Each row of a before or after table is a point. One or more steps were done to the points. Then noise was added and the rows were shuffled. The steps act on columns, c1 being the first. Name the steps. A step turns or swaps two columns, mirrors them in a line or flattens them onto one, adds a multiple of one to another, or multiplies or shifts one. Angles are multiples of 10 degrees, from the lower column toward the higher: turns from -170 to 170, lines from 10 to 170 but not 90. Use the fewest steps. Two steps may share a column if one is a turn and the other turns, adds or multiplies; they go together, in the order done. Otherwise the lowest column goes first.

Before (8 x 2):
[[ 19  10]
 [ 22 -11]
 [  8  33]
 [  7 -46]
 [-44 -29]
 [ -3  73]
 [ 54 -43]
 [  9  56]]
After:
[[ -4 -21]
 [ 11  51]
 [-44  22]
 [-65 -10]
 [ 18 -27]
 [ 37 -35]
 [ 58 -46]
 [-21 -14]]
Steps: turn c1 and c2 by -130 degrees

Before:
[[ 66 -32  16 -47  39  12]
 [-17  -3  29 -34   3   5]
 [ 12  49  30 -38  15  10]
 [ 21 -11  32  -8 -44 -18]
 [-45 -57  -4  69 -40 -78]
 [ 69 -26  42   9  35  26]
 [-31 -24  25   4 -43   9]
 [ 58 -27 -44  48 -27  20]]
After (8 x 6):
[[ -7  -8   4 -32  27   3]
 [ 55 -29  37  30  40  23]
 [ 81 -31  42 -19  18  11]
 [-68 -54 -42  47  -3 -76]
 [-33 -22 -48  -7  25  10]
 [ 25 -13 -42  -6  30 -17]
 [ 38 -27 -23  64 -47  19]
 [ 22  51  19 -31  36   9]]
Steps: turn c1 and c4 by 20 degrees; swap c3 and c5

Before:
[[ -2  47 -59 -45  32  46 -20  32  29 -24  40]
 [-52 -58  -5 -44  14   8  21 -50  -8  17 -57]
 [  9  -2 -49  57 -12  55  41   9  14  62  11]
 [ 47  37 -25 -11 -71  69   3  11 -50  17  25]
 [-59  38   9  15   6 -28  46  77  22 -40  56]
 [ 13 -10 -48  11  10  -3  43  -2 -16 -24  -8]
 [-25 -64 -42 -30 -52 -54   4  21  74  32 -31]
 [-13  12 -51 -66  43  25  10  35 -49   2  47]
 [ -8  21 -21 -14 -29 -30  78  46 -13   0 -51]
 [-29 -52  -7  19 -30  16  37  59  52 -15 -21]
 [-30  33 -63  13   7 -18 -10  72  -4 -37 -11]]
After:
[[ -32   15  -50  -64   54   26   43   34   -8  -59  -19]
 [ -12   18  -22  -13  -12  -30  -67   47   -8  -60  -69]
 [   7   47  -63  -42   39   50   44   30    5  -83   15]
 [ -49  -59  -10  -46    3    6  -59  -49  -12  -42  -12]
 [   0  -61  -41  -28  -45  -58  -31   19    0  -22   -1]
 [ -25   35  -66   11   26  -18   -9   67  -11  -97   11]
 [  23   36  -22  -12  -67   66   26   12   10  -44   -6]
 [  10  -10  -51   10    7   -3  -16   -2   -1  -80  -39]
 [  12    0  -51   57   -9   52    6   10    1    1  -41]
 [  -6  -47   -4   20   -6   14  -21   58   -3  -76  -31]
 [ -45   39   13   15   29  -34   50   81  -19 -100  -56]]
Steps: flatten c1 and c9 onto the line at 20 degrees; add 0.3 times c8 to c5; turn c7 and c11 by -100 degrees; shift c10 by -60

Before:
[[ -6   4  43  22 -14   5  19 -42  11 -76 -42  25 -51   5 -16  -5 -33 -12
   10  -6]
 [-16  -2 -31 -35  21 -28 -18  10  -1  30  46  37  36  38 -54  16 -57  36
   43  -3]
 [-34  14  16  42  -8   7 -72  31 -54 -75  10 -10 -39 -13  45 -52   5  47
   39  54]
 [ 27 -95  20 -65  73 -31 -10  13 -19  30 -13 -73 -50  34   0   5 -79 -51
   23  45]
 [ 33   3   3  -7  43  41   8 -41  55 -46  21 -23   1 -16 -33 -46   1 -61
  -35  14]
 [ 38  31   3 -44  23  22 -24 -20   2 -41  12 -55  11  -1 -30 -18  -3 -17
   46  61]
 [ 13 -47  68  45  40  31 -50   8 -51  22  -1   1  45 -20  18  -3 -31  30
  -19  21]
 [-14 -58  -4 -10  39  42  30 -38   7 -49  22   8   5 -41 -34  27  -4  -1
   16  25]
 [-11  -8 -23  30 -35 -61 -81  43  33  25  34   3  11  44 -46  24  -8  36
    4 -53]
 [ 16 -67  39  40  59 -51 -30 -16  39  25  35 -66  40   8  45 -27  28 -45
  -31  19]
 [-18  28  22  34 -42  28  11 -27 -12  22 -76 -49   8  19  31 -79  -7 -36
    6 -34]]
After:
[[-30 -56 -20 -13 -15  36  17  36   6 -48  21   3   3 -62 -35  33  -8 -10
   13  28]
 [-12  -1  -7  -8  10  44 -30  44  59 -46  25 -21  -1 -41 -38 -45   3 -55
  -32  12]
 [ 26 -67  75  38  40 -24 -22  12  41  23  38 -63  39 -51  49 -27  28 -45
  -30  18]
 [ 82 -11 -12  29  18 -65  -5 -42  32  30  31   9  15  53 -48  22  -9  33
    6 -54]
 [ 43 -46  91  47   6  66 -23 -11 -56  19  -1   0  43 -42  17  -3 -33  31
  -23  21]
 [ 18  -1 -36 -36  44 -44  11 -16  -1  26  47  41  37   5 -58  10 -60  34
   45   1]
 [ 19  31  -1 -44  16  26 -41  20   1 -40  11 -54   7 -22 -30 -18  -5 -16
   42  60]
 [  8 -95  42 -69  65 -15 -26 -18 -14  27 -18 -74 -48 -46  -5   4 -80 -56
   26  49]
 [ -9  30  21  30  -6  38  25  30 -10  20 -73 -44   9  48  33 -83  -8 -35
    0 -37]
 [ 80  14  20  41 -15  19  19 -30 -51 -74  12 -12 -41  -1  40 -52  -1  50
   39  55]
 [-22   8  69  20  -2  27  16  41  10 -73 -44  22 -52  19 -15  -6 -30 -11
    6  -5]]
Steps: mirror c1 and c7 in the line at 130 degrees; multiply c3 by 1.6; turn c3 and c6 by 20 degrees; turn c5 and c14 by -60 degrees; multiply c8 by -1

Before, 12 rows:
[[-16 -15   7  16 -35 -11 -76  -6 -37 -18 -16   7  -3  26   1   7   1  -2
   -6  29  33  -4 -12  -2 -32  -4   3  14  -2   6   2  20  17  36 -25  13
   -8  21 -31  -4 -66 -17 -10 -12 -29  26   8   7]
 [  4  22 -25 -47 -12 -21  17 -32 -43  19  45   7  21 -18  -2 -35  15  20
  -14  -5 -10   3 -20  41 -21 -13   0   0 -25   9 -15 -15   1 -10  -6  93
  -67  26 -30  -8   1 -16  16 -34 -17 -40   7  -2]
 [ -2  18  16 -14   6 -10  23 -21   6   7   0   2 -14  23 -22  12  -1  25
  -36 -19  43  22 -14  -9 -20  14  11   0   8  -1 -14  16   0  -3  -4   5
  -12  20 -14  -6  34  -7   0   8  19 -19  19   2]
 [-32  -4  13 -27 -24 -23 -11 -11  53 -11 -14 -16  13  -3  11 -10  47   1
  -31 -17   6   1  42  55  27  -2   8  -4 -57  17   1  17   5 -15 -53 -10
  -14  24   7   2  -5  39 -17  14   7  12 -12 -47]
 [  0   5  16  13   8 -16  11  83 -13  -7  -6  24 -17  -5  42 -20 -14 -22
  -31  11 -13  22  11  28 -18  -2  -1  -1  16 -18 -20 -15   6  35  -1  11
  -28  23   0  11  22 -21  11  10  -3  34  -4  11]
 [-50 -65 -20 -45   3  -5   7 -23 -33 -17 -19  15 -16  -4  -3  -7   0  25
  -27 -18  -3   9  10   1   0   6  -3 -19  10   5   2  13   0  24 -19   2
  -14   1   0 -20  16 -19  -7 -14 -32  28  11   3]
 [ 15  22   5 -33 -19 -25  21  -9  72  -9  -7  -4  16 -11  61   9 -22  24
  -26  -4   4  18 -19  10  45 -12  -7  11  16  11  -1 -13   3  28  -2  39
   -2  17   5  -4   3   7 -12 -25  11  26   4  -6]
 [ 10  -4   1   1   6 -17  19 -30 -34 -10 -15  19  16 -14 -14 -14  -8  -1
  -35 -19  15  20   1   8 -24 -12 -28 -15  18 -56  -6 -35  41  63 -30  13
  -16  27 -16  -6  32 121 -18  14   1  27  19   3]
 [ -9  -6  17  17 -29 -41  21 -20 -17 -10  -5   4  18  24  10 -12  -9 -22
   44  29 -10  17 -15 -10  17 -14   2   5  11  14 -34   6  16  -4   1  -9
    2 -19  -8 -11  -1 -19   6  -5 -36  19  -5   7]
 [ 12  -3   6  -4 -27  -5  23  -4 -18   7  22  19  -1 -12   1 -24 -17  30
  -17 -18  -4 -10 -20  22 -13  -7 -18  -3   7   0  -9   9   2   5 -26  -7
   -1 -24   4 -12   7 -12  -8   1  14 -19 -11 -37]
 [-36  24 -44  21   4 -27  -1 -20 -29  42  18  19  -6  -4 -16  10 -11  27
  -24  -4   1   7  66 -11 -32 -10   5 -18  15  18 -28  -2  15  17 -16  -4
  -23   5  -9  -4  25 -25 -58  14  14 -36 -15  -7]
 [-53   9   0  14 -12 -21  -2 -37 -44  -8  18 -31  -4  14 -25 -15 -17 -17
  -33 -12   2  11  -5  -9  -3  19   6  -2  20   8  -9  25   2 -13 -39  -3
  -27   0  -9  30 -14   3  15  10 -60  -4  -4   4]]
After:
[[ -2  19  17 -14   5  -9  23 -21   7   7  -1   4 -13 -17 -25 -14   1  26
  -38 -17  44  21 -14  -5 -19  16   7  -3   8  -2 -15  15  -8  -5  -5   2
  -14  21 -15  -7  37 -15   2   7  15 -19  19   0]
 [-32  -4  13 -27 -29  17 -13 -12  55 -14 -12 -16  14 -42   8 -19  43   0
  -30 -18   6   0  40  32  27  -3   8  -8 -58  18  -1  16  45 -17 -55 -10
  -14  23   5   3  -5  35 -16  17  20  11 -14 -49]
 [  0   4  14  13   9  27  10  83 -13  -6  -5  24 -20 -43  39 -11 -16 -23
  -29   9 -13  21  14  13 -15  -3  -1  -1  16 -15 -20 -16  24  37   1  12
  -26  22  -2  10  19 -19  11  10 -11  34  -4  13]
 [ -9  -6  18  14 -31  24  21 -20 -20 -13  -4   6  16 -18  11 -34  -8 -21
   44  27 -12  17 -16 -18  19 -13   1   3  12  15 -34   4   4  -7   3  -9
    2 -20  -8 -12   2  -6   7  -4 -40  19  -5   8]
 [-49 -68 -20 -45   1   7   9 -21 -35 -18 -22  15 -19 -48  -2  -5  -2  24
  -28 -15  -3  10  12   2   0   7  -1 -18   9   5   0  14  -2  26 -20   8
  -14   0  -3 -22  14  -1  -5 -15 -40  29   9   1]
 [  8  -5   3   1   7  18  19 -28 -33 -11 -13  18  17 -54 -13 -11  -9   0
  -36 -18  15  20   2 -25 -24 -10 -27 -16  18 -57  -6 -34  32  62 -29  15
  -16  24 -13  -5  33 113 -20  13  42  26  18   2]
 [  5  19 -27 -49 -11  43  17 -33 -44  19  47   6  22 -58  -3  -7  13  21
  -14  -6 -10   4 -16  25 -21 -14   1   1 -26   8 -16 -14  35 -12  -8  92
  -66  25 -29  -7  -2  -9  16 -34 -20 -42   6   2]
 [-36  26 -47  18   7   1  -1 -21 -31  42  16  20  -7 -45 -15 -28 -13  25
  -22  -4   0   7  64 -20 -33 -11   7 -16  18  16 -26  -3   1  14 -15  -3
  -19   3  -9  -4  24 -30 -56  15   7 -35 -18  -7]
 [-17 -17   4  15 -34  -3 -79  -4 -34 -19 -15   7  -6 -17   0 -11   0  -3
   -4  30  33  -4 -12 -14 -35  -6   3  16   1   8   3  21   7  39 -24  12
  -11  20 -31  -2 -68  -5 -10 -13 -32  28   9  10]
 [-52   8   0  14 -11  21  -2 -35 -44  -7  16 -29  -3 -24 -24 -16 -18 -17
  -32 -13   0  10  -6  -7  -5  17   5  -2  18   5  -8  25  -8 -12 -38  -5
  -27   1 -11  29 -12  23  15   9 -57  -6  -5   3]
 [ 14  20   4 -32 -17  -2  21  -9  73  -7  -5  -6  17 -50  60 -27 -22  26
  -26  -6   4  18 -19   5  45 -12  -6  11  12   6   0 -14   7  28  -1  37
   -3  16   7  -3   3   6 -11 -27  13  24   3  -5]
 [ 13  -4   8  -6 -28  24  23  -2 -17  10  24  17  -3 -50   6   4 -16  32
  -16 -18  -4 -11 -21  11 -13  -7 -17  -2   8  -1  -6   9  15   5 -22  -8
    0 -23   5 -13   9 -19  -8   2  11 -19 -10 -40]]
Steps: turn c6 and c16 by 110 degrees; shift c14 by -40; turn c24 and c33 by 50 degrees; turn c42 and c45 by 20 degrees

Before:
[[-14 -64  68 -29 -31 -28  -7  40  33 -67  -5 -46  13  36  14 -55  -5  11
  -10  54 -62  53  22  35 -18 -24 -19  39 -50  12   6 -78  37  13 -41  -1
  -66  14 -22  51  26 -51   6 -62  31 -33  27  49 -35 -26  46  22 -15  -9
    2   9  -1 -45   5 -56  57   3  23   2]
 [-82  12  -3  14  46 -52 -26 -26  46  -4  -3  85 -34 -17 -61  65 -32  17
  -62 -29  49 -63  23  -7  30  42   7 -31  54 -51  41  14 -35 -65  -9  11
   19 -47  59 -37  -3  24 -78  21 -39  11 -24  53  44  -8 -23 -12   4  60
  -78 -22 -43 -67  32  38   9  34 -27 -12]
 [ -4 -25  20 -67 -15 -31  51 -59  76  22 -31  35  -1  22  34   5  18  11
   16 -31  40 -22 -16 -20  24  23 -13  19  36  33  69  -3 -66 -24  19 -30
   12  68 -50 -28 -50  73 -26  -9  31  33  15  -3  16  -5   3  57 -42  -2
  -28  78 -32   4 -20   8 -40 -33 -41  43]
 [-19 -19  36   0   6 -52 -19  47 -17 -49  25 -13  -4  25 -33 -31 -11  12
  -23 -45  -6  52  23  37 -35 -31   7 -17 -47 -29  -4   5  24  61 -15   0
  -44 -16  56  44  15 -45  39   2   5  -9 -13  72 -42  54  -4   0  35  41
    7 -15  36 -58   2 -23  -2  17  36  25]
 [-79 -24   5   1  22 -52 -40  14  17 -28  22 -47   9   4 -16 -17 -31  23
  -49  -9 -17  56   1   6 -23 -22  26  -7 -64  12 -30 -12  29  36  17  17
  -32 -18  -4   6  47 -30  35  27  -6 -14  25  42 -39  -6  42 -16  53  49
   39 -17  -9 -46  -6  -1   5  39  28  11]
 [ 21   4  23 -50 -14  13  18 -18  88  13 -25  45  -9 -25  24  40  50  -2
  -15 -35  33  27 -37   5  69  15   9 -39  40  34  49  11 -42  -3  41   0
   15  73 -38 -50  -2  25  17  46 -20  32   4 -11  63  46   7   0 -71 -19
  -58  23 -26  20  -6  37 -24 -31 -43  55]
 [  2  10 -15 -83  38  18  69 -30  42  32  -5  81  17 -17  49  27  54   5
  -40 -40  41 -23 -36  -5  48  39 -17 -45  14 -22  75 -11 -35 -38  24 -11
   39  43 -93 -25 -57  65 -24  36 -21  49  10  -2  47  55 -42 -15 -53 -35
  -26  58 -55  36  17  42  -8  -8 -50  42]
 [-65 -32  94 -12 -23 -21 -14  22  16 -36  30 -31   6  52   7 -34  57  11
  -29  35 -53  38  -1  19 -23 -40   7  56 -33  10  -2 -50  22  -3 -82  -4
  -35   4  38  47  28 -16  15 -65  38  -4  36  35 -55 -24  71  41  13   1
   32   1  28   8 -59 -34  52  17  42  58]]
After (8 x 64):
[[-80  12  -6  10 -74  10 -27 -26  70  -3   3  87 -35 -13 -62  66 -28  13
  -62 -25  42 -63  22  -7  31  37   7 -14   9 -47  39  12 -36 -63  -9  18
   20 -46  59 -35  -6  24 -80  26 -42  11 -23  50  44  -8   0 -12   9  27
  -80 -18 -40 -65  28  38  11  28 -24  -9]
 [-19 -19  36   0 -32   6 -23  46 -47 -49   2 -17  -8  26 -34 -33 -12  19
  -22 -48  -7  52  26  35 -36 -31   2  -8  -9 -28  -4   6  32  59 -13   3
  -40 -15  47  42 -13 -42  37   3   7  -6 -14  69 -42  55 -25  -3  38  18
    7 -19  35 -59   1 -23   1  17  33  24]
 [-83 -22  11   0 -55  10 -37  15 -46 -34   6 -50  10   7 -16 -17 -32  26
  -51 -15 -18  56   2   6 -24 -27  24  -2  -7   9 -33 -12  32  37  15  23
  -29 -17  -8   7 -65 -32  39  27  -2 -12  24  42 -43  -8 -39 -19  53 -21
   41 -10 -13 -47  -5   1   7  37  29  10]
 [  1   9 -17 -83 -10  78  72 -33  31  33   1  81  17 -15  47  24  55  -1
  -38 -40  40 -22 -38  -6  47  39 -15 -17  60 -17  72 -10 -34 -38  24 -32
   39  46 -95 -26  15  65 -22  35 -20  51   8  -2  46  59  68 -14 -54  13
  -26  51 -55  34  15  42  -6  -8 -52  40]
 [ 24   6  23 -52  23  73  20 -15  77  13  -1  47  -7 -22  23  40  54  -7
  -15 -34  32  27 -34   7  70  16   7 -11  38  33  47   8 -42  -6  39  -8
   14  76 -38 -49 -42  28  18  46 -23  28   7 -14  62  48   3  -6 -70  -8
  -57  24 -25  14  -5  37 -25 -35 -45  55]
 [-64 -29  92 -11  15  39 -11  23 -22 -37   1 -31   6  51  10 -34  57  17
  -29  37 -50  38  -2  21 -24 -37   1  25   6   9  -4 -51  23  -4 -82  -5
  -33   4  40  46 -42 -15  19 -65  35  -6  36  33 -54 -26 -49  42  13 -54
   35   0  28  11 -60 -34  50  20  46  58]
 [-16 -64  66 -28  28  31  -6  44 -26 -67   4 -46  14  35  13 -54  -8  10
   -8  58 -61  56  20  39 -21 -25 -22  15  15  13   7 -79  39  11 -45  -5
  -67  11 -19  49 -58 -47  11 -63  31 -34  33  51 -31 -23 -33  19 -15 -27
    2   6   0 -46   6 -54  57   2  23   3]
 [ -1 -28  20 -67  13  30  51 -62  70  22  -1  33  -1  24  33   4  17   6
   16 -33  39 -17 -17 -21  22  20 -11   7  71  36  72  -2 -64 -24  23 -55
   12  65 -52 -25  -8  75 -27  -7  32  32  16  -5  13  -1  -6  59 -39   7
  -26  63 -36   6 -21  15 -38 -34 -44  41]]
Steps: turn c5 and c54 by 140 degrees; turn c51 and c54 by -120 degrees; shift c6 by 60; turn c9 and c29 by -60 degrees; turn c29 and c41 by 130 degrees; flatten c11 and c18 onto the line at 80 degrees; multiply c28 by 0.4; turn c36 and c56 by 20 degrees
